Every row gives one point. Each copy is the shape, with its points in the same order, turned, moved and blurred by noise. Is it also mirrored, or only turned?

Shape (6 x 3):
[[ 31  -8 -20]
 [ 48  18  23]
 [ 38 -37  35]
 [-37  -7   5]
 [-43  -2 -65]
 [  6  -3  42]]
Copy 1, 6 rows:
[[-14  -1  60]
 [ 33  -9  39]
 [ -5 -51  31]
 [-42  18   4]
 [-76  58  49]
 [  1 -15  -4]]
Copy 1 is: mirrored
Copy 2 (6 x 3):
[[ 21 -38 -11]
 [ 56  -1  -4]
 [ 15  18 -40]
 [-27  -6  33]
 [-37 -75  38]
 [ 14  26   8]]
Copy 2 is: mirrored

Shape (7 x 3):
[[ 37  32 -30]
 [ 66  24 -13]
 [ -1   2  -2]
 [  0   9 -11]
 [ -2 -11 -53]
 [-52 -77 -29]
 [  7 -19  36]]
Copy 1:
[[ 13  54 -45]
 [ 47  46 -46]
 [  2  20   1]
 [ -3  29  -6]
 [-30  13 -40]
 [-60 -58  11]
 [ 35  -7  21]]
Copy 1 is: only turned
Copy 2, 7 rows:
[[ 17  35  45]
 [ 46  25  55]
 [  3   1   4]
 [ -1   9   9]
 [-34   1  41]
 [-62 -70  -2]
 [ 33 -29 -14]]
Copy 2 is: mirrored

Shape (9 x 4):
[[-16  50 -43  23]
 [-31 -25  35 -25]
 [ 24  -7  33   0]
 [ 23  23  35 -62]
 [  9  17  26 -41]
 [ 80  37  -7 -40]
 [ 40  30  -3 -23]
 [-24   2  43   0]
 [-19 -31 -32  47]]
Copy 1, 9 rows:
[[ -1  56  17  29]
 [-17 -25  17 -50]
 [ 28 -23  -8 -13]
 [ 61   6  -1 -72]
 [ 41  15   7 -52]
 [ 80  38 -45 -21]
 [ 50  31 -25 -16]
 [  5 -23  36 -14]
 [-52  -1 -15  38]]
Copy 1 is: only turned
Copy 2 (9 x 4):
[[ -5 -48  33  32]
 [-35  53  11 -12]
 [ 26  44   5   4]
 [ 26  33  29 -68]
 [  7  35  23 -41]
 [ 77  -6   4 -41]
 [ 38  -5  10 -25]
 [-16  49  36   6]
 [-27   5 -22  61]]
Copy 2 is: mirrored
Copy 3:
[[ 16  48 -52  22]
 [-35 -41   7  12]
 [  9 -14  28 -16]
 [-17 -22 -10 -63]
 [-17 -12 -11 -37]
 [ 53  -4 -31 -80]
 [ 21   1 -22 -39]
 [-30  -5  14  15]
 [ 29  -9 -11  73]]
Copy 3 is: only turned

Shape:
[[-25   3  11   0  38 -61]
 [-10 -43  65  77   8  28]
 [  0  38  41  31  58   7]
 [-14 -20 -28   8 -15 -48]
 [-17  32  15  36   7 -13]
 [-38 -16 -31 -34 -43 -34]
 [-20 -17 -33 -36 -13 -21]
 [ 61 -46  53  21  -1 -31]
 [  4  15  -9   6 -43   4]
 [-11  29   4  -1  59 -69]
 [ 39  -7 -15  34  -9  24]]
Copy 1:
[[ 12  -3  50  51 -16 -21]
 [-28  14 -65  59  46 -38]
 [ 31  48  17  36  52 -20]
 [ -9 -12  19  28 -41  -6]
 [ -2  47   9  30   1 -17]
 [-53 -27  38 -13 -51  -2]
 [-28 -27  38  -3 -30   6]
 [ 43 -17 -58  20  -6 -55]
 [-29  32 -13 -26 -28  -6]
 [ 49   8  68  47  -9 -15]
 [  2  18 -39 -14  -5  26]]
Copy 1 is: mirrored
Copy 2:
[[-37  10  -3 -49   7 -15]
 [-87 -13  86  36 -44 -13]
 [-34  54  72  -4   5   8]
 [-18 -33 -25 -26 -30   5]
 [-26  31  19  -2 -39   4]
 [ 17 -44 -39   1 -20 -24]
 [ 17 -38 -19  -4   1  -2]
 [-25 -51  87 -49 -45   0]
 [ 22 -12  13  18 -54   5]
 [-29  37  -5 -61  18   2]
 [ -7 -23  49  13 -38  52]]
Copy 2 is: mirrored
Copy 3:
[[ 14  20 -10  -4  45 -22]
 [ 30 -96  39  55  53 -12]
 [ 52 -11  43  15  53  40]
 [-11 -22 -46  -2   9 -20]
 [ 18  -8  -5  32  29  26]
 [-46  -4 -29  -4 -28 -30]
 [-37 -11 -19 -30 -16 -18]
 [ 79 -71  -7  -3   5 -37]
 [ -2 -31 -18  17 -33  24]
 [ 38  40 -16 -18  55  -1]
 [ 18 -75 -14 -13  -3  38]]
Copy 3 is: only turned
Copy 4, 11 rows:
[[-11 -50  48  30  30 -12]
 [ 29  61 101  34 -12   9]
 [ 35   4  55  14  68  30]
 [-11 -33   2  26 -23 -25]
 [ 16   2  21  39  31  27]
 [-58 -25 -16  25 -18 -13]
 [-46 -26  -9   0  -3 -20]
 [ 40 -27  80 -29 -39  12]
 [ -7  12 -10   9 -21  26]
 [ 11 -78  40  30  59  -8]
 [ 40  29   1 -14 -11   5]]
Copy 4 is: mirrored

Shape:
[[ -4   4  -1  21  -2  11]
 [-45  50 -39  53 -31 -50]
 [  3  19  21 -36 -21 -29]
 [ 29  43 -46 -55  38  13]
 [ 27  41 -31  11 -56 -59]
 [  8 -15 -12  48  58  48]
 [ 28  -3   7  -6  -5   5]
 [-40  40  66  -3 -25 -23]
 [ 25  29   2  14  -7  33]
 [-14 -25  54  -3 -53  20]
 [-37  11 -18 -45   6  21]]
Copy 1 (11 x 6):
[[ -7  -1   8  31   1  -2]
 [ 64 -37   6  70  44 -28]
 [ 26  -9  12 -34  -6 -28]
 [ -3  25   7 -45  66  37]
 [ 89 -20 -29   8   9  -3]
 [-67  37 -13  55  25  17]
 [ -5  11  -8  -7 -14   4]
 [ 27  -1  56  10 -21 -64]
 [  6  27  12  16  -6  24]
 [-14 -24  28   5 -69 -14]
 [-25 -34  43 -17  31   4]]
Copy 1 is: mirrored
Copy 2:
[[ 21  29  -7  -2  -4  16]
 [ 15  65 -25  63  -7 -55]
 [-15  29  31 -27 -29 -30]
 [ 32  30 -37 -89 -44 -21]
 [ 12   8   8  22 -62 -67]
 [ 68  18 -28 -21  38  50]
 [ 12   2  20 -27 -16  11]
 [-19  88  69   4  -4 -11]
 [ 43  31   4 -12 -34  30]
 [-40  23  58   9 -15  46]
 [-21  53 -33 -52  -8  10]]
Copy 2 is: only turned

Shape:
[[ -3 -67 -15   5  -2 -22  16   4]
 [ 22  -7 -33  26  -3 -30 -21 -29]
 [-29  27 -17 -27  27 -26  17  35]
 [ 48 -44 -23 -50  32  23  -5   9]
 [-59  -7  44  18 -66  49  43  14]
 [-18  21 -30  14  12 -33 -32 -28]
 [-74  12   8  30  -4  -5   9  88]
 [-19  33   3 -77 -48 -26  -8  55]
 [ 15 -38 -70  30 -46  -1   8   7]
 [ 20 -11  -3   5   4  -1  37 -14]
 [ 40 -61 -21  52  -7  -5   8  54]]
Copy 1 (11 x 8):
[[ 13 -24 -27  39 -47 -10 -16 -30]
 [ 16  19  33  43 -35   3 -53 -24]
 [  7 -20  21  45  10 -47  10  47]
 [ 47  47 -56  20  -9 -41 -26  -5]
 [-43 -38 -13 -40  10  49  46  -6]
 [  6  14  63  30 -47 -21 -31   5]
 [-13 -88  12  -2  -5   0  -2  59]
 [-49 -29   8  17  62 -67 -22  -1]
 [-33  -3 -21  45 -42  28 -58 -12]
 [ 23  14  -5  35 -15  17   9  -8]
 [ 36 -44 -46  37 -31  36 -65   0]]
Copy 1 is: mirrored
Copy 2 (11 x 8):
[[  50   -2  -27  -14  -18   27   -9   21]
 [   8   66  -18  -19   -5   28  -19   -9]
 [   2   20   36  -32   17  -21   25   48]
 [  34   -6  -36  -52   59   38   28   -3]
 [  15  -56   24   10  -51  -59    0  -44]
 [ -20   61   25  -22  -10   28   -9    6]
 [ -38  -35   18  -11  -28  -64  -12   60]
 [  25    0   53 -105    8  -54   -3   11]
 [  20   34  -65  -41  -50   -1    8   -6]
 [  41   24  -10    5   13   -2   12  -12]
 [  19    1  -91   -9    1  -12  -28   27]]
Copy 2 is: mirrored

Shape (12 x 8):
[[-46  59  22  37 -21 -51  46  36]
 [  7   1   5 -28  45 -24   8 -38]
 [-41 -37  17  -1  46 -15 -28 -43]
 [ -7 -34  10 -46   4  11 -21 -27]
 [-30 -50  13 -51  41 -25   5  -1]
 [ 38  43  16  -3 -20  18 -26  45]
 [ 28  15  57   9 -30 -14   8  14]
 [ 21  63  36 -29 -41   4 -33  23]
 [-27  23 -12  46 -16 -38  74  14]
 [-13  26  -4  30 -39 -84  10  25]
 [ 45  41  32   4 -11  10 -29  54]
 [-19 -32  -5 -26   8  -1 -16 -22]]
Copy 1 (12 x 8):
[[-22 -36  65  62  87 -22 -24   8]
 [-16  10 -42  -8  38 -53  -5   6]
 [-33  -4 -35   3 -17 -54 -47  22]
 [-41  15 -20 -18 -16 -22  15   6]
 [-39  -2 -21  -9   0 -61  12  61]
 [ 12  56  56  -2  33   6   3 -22]
 [ 11   6  50  28  15 -29  26 -32]
 [-30  65  64  16  42 -13  16 -45]
 [  1 -74  27  31  85  -1 -17   6]
 [-12 -43  72  -5  75 -49 -27 -13]
 [ 29  62  71   9  32  -7   5 -20]
 [-40  -1 -14 -28  -7 -24 -11  15]]
Copy 1 is: mirrored
Copy 2:
[[-27 -36  40  45  34 -12  -3  85]
 [ 58 -43   6   2 -16  12 -44  -6]
 [ -1 -65  -3 -25 -42  -7 -43 -27]
 [ 36  -8  -4 -39 -43   0 -11 -20]
 [ 42 -50 -11 -59 -29 -24 -37  11]
 [  5  70  20  11  24   5 -28  18]
 [ 12  17  67   3  25 -17  -7   6]
 [ 10  69  47  16 -16   9 -20  32]
 [ -2 -56   9  37  53  -7  25  53]
 [ -1 -20  24  61  12 -62   1  53]
 [  0  66  31   8  33  -4 -45  13]
 [ 20 -23 -17 -27 -37  -8 -11 -12]]
Copy 2 is: mirrored
Copy 3 (12 x 8):
[[-119  -35   -4  -11  -13  -21   24  -14]
 [  -6   25   22   -8   62   11   -2   19]
 [ -19    8   -2  -13   44   52  -60    3]
 [  17   18   27  -15   13    8  -50  -14]
 [   2   -6   35  -66   40   35  -33   12]
 [  -5   39  -28  -26  -31  -59   18  -28]
 [ -34   -4   -2  -12   19  -64   -5  -47]
 [ -29   39  -11  -21  -16  -90  -11  -15]
 [ -82  -37   22   10   -4   10   41  -18]
 [ -57  -61  -25    4  -14  -40   10   12]
 [ -15   40  -39  -37   -7  -69   21  -40]
 [   1    6   23  -19    1   27  -33    3]]
Copy 3 is: mirrored

Shape:
[[ 67 -26 -19  37 -33  30 -89  13 -35]
 [-13 -36  23 -70 -44   2 -25   1 -34]
 [ 24   1  13  20  13 -32 -96  24   7]
 [-32 -42 -12   0   7 -17  -2   3  78]
 [-13 -29  11  34  21 -13   5   7 -19]
 [-23  15  27  37  31  24 -12 -48 -36]
 [-28 -17 -33  40  31   6  14  17   9]
 [ 42 -27  12  40 -84  19 -23  24 -30]
 [-25  30 -62 -36  18  -4  14  15 -24]
 [ -3  -1  20 -69  13  15   6  31  30]
 [-13  69  17  24  29  -5  23 -49  12]
 [ 71 -34  -5  37   2 -17   9 -14   4]]
Copy 1:
[[ 70 -36 -20 -53 -32  30  45  54 -36]
 [-40 -27  48 -41  -2   4  67   7  21]
 [ 42 -57   1 -31   5 -24  -3  19 -63]
 [-16 -73  54  37 -15  29 -40 -22 -18]
 [-17 -68 -26  11 -17  -4   3   7  14]
 [-28 -25 -59 -15  11  -3 -33  39  20]
 [ -2 -44 -14  65 -17  10 -14  17   5]
 [ 46 -40   9 -53 -73   1  29  31  33]
 [-30  31   4  58  -8 -19  29   7 -11]
 [ -8 -17  55  13  38  -1  19 -41  20]
 [-30  13 -41   0  -6 -15 -69 -21   5]
 [ 25 -59 -40 -12 -52  33  10 -46  -4]]
Copy 1 is: mirrored
Copy 2, 12 rows:
[[ 61  37 -98   3 -40   4 -48  19 -24]
 [-49 -30 -31 -64  -2 -16 -29  13 -31]
 [ 39 -10 -41  25 -45 -46 -90 -38 -10]
 [-34 -26  15  12 -34  42 -34 -41  40]
 [ 10 -31 -25  45  -6   8  -2 -11 -19]
 [ 19 -11 -40  35  31   8   0 -61 -66]
 [-22   6 -12  73  -1  26  -1 -24 -10]
 [ 57   5 -45 -13 -32  21  -5  61 -36]
 [-57  50  11  32  39 -18 -16  -1 -15]
 [-51   8  -1 -30 -13 -35  13 -31  24]
 [ 39  24  27  21  34   5  18 -78 -24]
 [ 54 -13 -43  32  10  25  -1   7  38]]
Copy 2 is: mirrored
Copy 3 (12 x 9):
[[-38 -22 -51 -48  77  11   9  -5  24]
 [ 26 -25 -43 -24 -22 -43 -34  30 -44]
 [-21 -62  13   0  52  34  -9  34  17]
 [ 21 -25  -9  50 -44  69  -6 -14 -20]
 [-23   8  20  45  15  -7  -5 -24 -28]
 [-53  34  44 -15   0 -15  -4 -11 -14]
 [-30  35  -2  61  11  22  -1 -15  -8]
 [  6 -32 -71 -14  30 -38  10 -44  33]
 [ 22  70 -16  37  11   6 -51  45 -14]
 [ 48   8 -11  25 -32   6  26  62 -23]
 [  3  54  84   6 -18   6  -9   2  20]
 [ 22   3   9  -5  55  15  28 -57 -14]]
Copy 3 is: mirrored
Copy 4:
[[ 12  14  26  22  -6 -67   5  64 -95]
 [ -7  62 -26 -36 -32 -52  34  19  29]
 [-12 -39  10 -36  -8 -41  45  21 -82]
 [-52 -54 -38  17  30 -10  59  29  34]
 [-21  14  -2  19   5   7  48 -14 -25]
 [ -7  -7  16  28  -1 -23 -12 -63 -14]
 [-54 -19 -12  34  28  29  14   8 -14]
 [ 24  40  38  36 -37 -21  31  76 -25]
 [-40   5 -45 -20  -3  24 -45  17   0]
 [-24  -3  -5 -66  29  -7  18  22  44]
 [ 18 -60   8   3 -12  28 -22 -49  13]
 [ 43   0   2  27  39   5  44  37 -38]]
Copy 4 is: mirrored

Shape (16 x 11):
[[-14 -44  11   0  25 -20   6 -31  47 -13  66]
 [-38  26 -15  -3  -2 -51 -17 -46  10  16 -29]
 [  3 -11   7 -49  24  51  17  10  49  35  29]
 [ 36  39   5 -14 -27  36  37   2 -29  31 -14]
 [ 50 -49  24 -55  18  -3  15 -59  42  -3 -10]
 [ 41 -27  20  -6  -2  41 -21  21  43 -40 -47]
 [ 47  24 -27 -32  54 -14  47 -29   1 -43 -23]
 [-11 -60   9  -7 -51   6  42  52  32 -47  36]
 [ 21 -50 -67 -42 -48  25 -51 -31  39 -68 -44]
 [ 28  29 -51  43  30 -38  11 -12  18   4  30]
 [  4 -53  28   4  14 -28  50  16 -45  36  18]
 [ 47  -7  29 -46  40 -16  27  -2 -22   6 -38]
 [  9 -38 -75 -54 -15 -25  52 -37 -20 -46 -50]
 [ -1  31  28 -34  22 -46 -22 -17  17  28  -9]
 [ 48 -24  27  14  -4 -12 -36  31 -15 -31  28]
 [-42  50 -42  20 -10   1   3  -8 -24 -51 -24]]
Copy 1 (16 x 11):
[[-14 -11  17 -14   7 -20   5 -53  54 -32  32]
 [-46  46  -8 -42   1 -24  45 -18 -23  29   7]
 [ -4   9   5 -17  42  67 -23 -13  22 -26  34]
 [ -7  68  -3   2 -30  73 -13  24   0   5 -18]
 [  1  -8  37 -38 -29  41 -15 -76 -26 -22  35]
 [ 20 -37   3  29  -7  37  -8   4 -58 -30   5]
 [ 52  45  38 -46 -10  13  -5 -31 -33 -18 -44]
 [  5 -37 -32  -3 -38   5  -1  38  42 -82  24]
 [ 24  -9 -73  -3 -23 -16 -30 -36 -96 -49  38]
 [ 51  50   2   2   4 -16  48 -33  32  23 -15]
 [-10 -21  10 -45 -49  31 -11   9  68  30 -14]
 [ 16   7  53 -54 -25  51 -21   0 -24  27  -8]
 [ 30  28 -53 -91 -51  -2 -15 -27 -52 -33 -35]
 [-24  37  44 -40   6   6  20   3 -15  32  36]
 [ 31 -15  20  35 -42 -14 -26  20  11  15  30]
 [-10  58 -27 -10   5 -40  10  32 -27 -14 -53]]
Copy 1 is: mirrored
Copy 2 (16 x 11):
[[-32 -26  -7  36 -21 -25 -35 -10  17  53   9]
 [ -8  14  24 -44  -1 -27  37 -34 -18  76 -27]
 [  1 -25  30  -1   6  57 -24   2  22  52  32]
 [ 34  40  17   6  40  33  13  -4 -59  11  20]
 [  2 -58 -46   3  45   7 -40   0   9  73  -3]
 [ 60 -37 -16 -28  13  23  -2   9  27 -29 -30]
 [ 64 -33  -9   5  45 -36  35 -29 -25  37  44]
 [-41  11 -44  31  -5  -3  14  73  29 -15  21]
 [ -6 -43 -64 -94  13   1  28 -33  53 -19   0]
 [ 35  33  15  -3 -39 -63  -9 -36 -13  40  25]
 [ -4  -6 -19  41 -30   9  12  42 -83  52  11]
 [ 53 -48   0   3  51  10   1  14 -52  50   0]
 [  4 -34 -75 -39  34 -18  87 -17 -15  52  52]
 [  7 -14  45 -22  20 -19 -12   4 -36  74 -18]
 [ 11 -18  -1  -3  -3 -36 -23  38 -31 -37 -15]
 [ 13  22  25 -10  -4 -21  89 -39  -3 -16   6]]
Copy 2 is: mirrored

Shape (17 x 11):
[[ 49  12  -5  64  22  44  23  -8  39  56   4]
 [ 38 -68  25  10  70 -33  52  39  22  30 -67]
 [  5 -18  33  50  -8  54  19 -24  -7   4 -56]
 [ 33  14  38  21  10  15 -23 -26  10  76 -18]
 [  4  28 -20 -12 -14 -23  -1  28 -90  14   4]
 [ 29   2  11  -2 -35  56  16   2  19  49   6]
 [ 33  24 -10 -19 -14 -28  23 -57  54 -13  11]
 [ 69  -4  -9 -24  -5 -35 -14   2  -4 -16   7]
 [-42 -91  -3  16  20  -3  12 -31 -58 -11 -26]
 [-27  -1  19  20   6  15  17  25  20  30 -18]
 [ -4  52 -41  22 -57   8 -14   9  31  47 -27]
 [ 21  13 -86  -2  -2  27  -9 -23  19  -2  36]
 [ 39  61 -57 -67 -27   4 -36  16 -29   5  -2]
 [-51  70 -33   0 -16 -32  -9  20  21  32   9]
 [-19   2 -51  29  29   3 -20  86 -10   0  -7]
 [ 11  18 -19 -20  23  -9  32 -13  17   1 -28]
 [-30  30  17 -57  27 -21 -17  43  -3 -16 -20]]
Copy 1:
[[ 31  62 -20  16  -5  14 -78  37  32 -57 -32]
 [  9  14 -16 -28  62 -47  -1 109  29   4 -26]
 [ 21 -13 -34   2  47  29 -23  -1   5 -58 -56]
 [ -4  23 -26  37  42   1 -85  14  16 -37  12]
 [ 17 -16  30  97  -2 -34  -6 -19  13  27 -15]
 [ 30  -2 -11   9 -15 -15 -63  -9  28 -65   7]
 [ 13  56 -15 -39 -11  -1 -37 -38   4  25  18]
 [  7  27 -39  25 -24 -40  -8   1 -13  31  23]
 [-28 -21  40  -1  44 -26  17   9 -57 -18 -72]
 [  9  -3  27   5  18  19 -19  26  39 -35   0]
 [ 53 -15  16  28 -26  55 -82  -2  20   6  17]
 [ -6  31  13  12 -86   2 -60 -16  -7   7 -32]
 [ -3 -30 -17  63 -69 -25 -52 -40  30  50  18]
 [ 13  10  68  38 -23  48 -44  -9  44  31  32]
 [ -4 -14  36  59 -50  24   5  70  32   6 -27]
 [  1  16   2 -13   0  -8 -30  -3  38  31 -19]
 [-42 -27  17  23   0  -3  16   1  58  33  34]]
Copy 1 is: only turned
Copy 2, 17 rows:
[[-67   9  36  29 -22  -2  31 -23   8  84  43]
 [-45 -89  57 -43 -34 -47 -28  22  -1  10  64]
 [-11   9  37  -5 -15 -42  52 -56 -13   1  47]
 [ -4  18  31   6  -2  -5  56  29  26  59  62]
 [-17  18 -22 -46   9  79   0  -6  36 -34  47]
 [-27 -16  32  37  27  21  59 -23  31  30  24]
 [ 13 -18  -5  22 -33  22  20  17 -22  44 -46]
 [ -9 -38 -41  10 -40  35  13  26  26   0  15]
 [-18  26  41 -16 -10 -48 -25  -1   7 -85  26]
 [-11 -10  29  -9  36 -12  -2 -27   5  37  38]
 [  1  10   0  36  42  63  21 -17 -41  49  52]
 [-70  20 -30  56   7  40   6   3 -15  11 -16]
 [-28 -15 -67  -1  33  91  46  27  -3  -8  18]
 [  9  24 -17 -11  63  62 -29   0 -23  53  16]
 [-65 -10 -42  -9  46  17 -54 -32  -1   7  72]
 [-29 -25   2 -26  -1  16  10   8 -28  19  -3]
 [  5 -38 -48 -58  58   3  -6  15   6   4  14]]
Copy 2 is: mirrored
